Each row of a before or after table is a point. The points were changed in one or more steps. Then noise was added and the rows were shuffled. The steps act on how far a point lies along the listed directions, d1 being the first. Name the steps. A step turns or swaps two directions, mirrors them in a line or flattens them onto one, adds a multiple of one to another, or multiplies one. Angles are multiples of 10 degrees, from the lower direction toward the higher: turns from -170 to 170, lines from 10 to 170 but not 90. Use the fewest steps. Two steps may share a direction if one is a turn and the other turns, adds or multiplies; they go together, in the order done. Otherwise the lowest direction goes first.
(in the rows, 128 means zero)

Directions:
(1): [ 81 168  98]
(2): [170 136  74]
(3): [100  73  98]
Before (9 x 3):
[[120 168 134]
 [138 172 140]
 [150 125 134]
 [112 133 120]
 [ 97 140 133]
 [166 249 163]
 [124 160 119]
 [124 143 155]
 [126 140 122]]
After, 9 rows:
[[144 101 148]
 [136 117 127]
 [131 120 120]
 [124 137 136]
 [127 127 151]
 [152 116 130]
 [153  81 139]
 [192  22 148]
 [124 104 150]]
Steps: multiply d1 by 0.4; turn d1 and d3 by -120 degrees

Directions:
(1): [148 120  85  83 172 185]
(2): [175 157 149 117  65 171]
(3): [169  64 135 185 135 149]
(4): [163 106  67 108  93  79]
Before:
[[129 117 105 113 155 117]
 [ 91 158 144 117 128 112]
 [123 179  75  62 143 198]
 [112 118  60  84 180 146]
 [196 106  87  91 104 185]
 [184 135 113 137  60 127]
 [155 151 147  96  77 142]
 [188 123 118 122  86 182]
 [147  55  97 120 177 146]
 [137 140 128 137 124 135]
 [166 131 135  92  91 186]]
After (11 x 6):
[[119 104 127 149 152  95]
 [143  38  89 144 164  92]
 [211 133 128 130  52 194]
 [144 141 125 131 109 133]
 [193 132 153 114  33 170]
 [145 124 140 193  31  83]
 [188 152 160 145  92 220]
 [ 86 151 146 123 129 104]
 [171 158 181 108  59 169]
 [107  64 112 195 132  60]
 [218  93 136 163  50 165]]
Steps: turn d1 and d3 by -120 degrees; turn d3 and d4 by -130 degrees; multiply d2 by 1.6

Directions:
(1): [102 151 161 163 183 134 137 170 156 150  39]
(2): [154 146 177 129 202 138 123 111 113 190 192]
(3): [170 105  98 145 173 116  58 106 200  94 129]
(4): [ 65  80 196 166 125  75 108 108 122  97 148]
(5): [ 97 128 178  54 105 185 106  92 180 135 115]
Before (12 x 11):
[[ 94 113 179 134  88 109 174 113  40 158 248]
 [167 170  36 194 118 101 141 171 107 126  62]
 [168  85  79 180 109  85  75  94 192  49 123]
 [155 137  70 189 149  92 109 180 146 110  65]
 [124 119  87 111 126 151  93 115 131  67 129]
 [159 154 136 123 136 128 182 146  60 182 197]
 [ 82 151 211 109  88 153 144 104  64 163 178]
 [121 132  60 178 111  77 131 147 115  99  51]
 [128 116 149 115 133 156 127  75 129 140 158]
 [174 168  46 176 167 132 169 152 138 144  66]
 [184 181  39 153 127 127 191 215 102 127  57]
 [136 171 112 183 177 102 199 207  69 231 100]]
After:
[[114 181 124 128  70 153 187 135  52 160  90]
 [162 128 115 208 156  73  98 131  99  97 165]
 [159 143 100 144 136 102 170 161  85 137 161]
 [112 136 118  92 125 162 111 122 115  84 127]
 [129 145  99 173 134  97 197 198  57 193 130]
 [ 87 133 190  69  55 178 148 100 154 123 112]
 [ 91 152 158 101  87 168 161 149  98 166 105]
 [108 165 112 111 117 164 203 126 111 167  97]
 [133  96 111 205 138  81 137 154  83 126 206]
 [ 82 147 127 117  75 117 166 132  84 155  86]
 [142 110 124 138 152 147 113  82 147 118 142]
 [144 169  90 124 106 148 198 183  76 150  95]]
Steps: multiply d1 by 0.4; multiply d2 by 0.4; mirror d3 and d5 in the line at 50 degrees; multiply d4 by 0.7
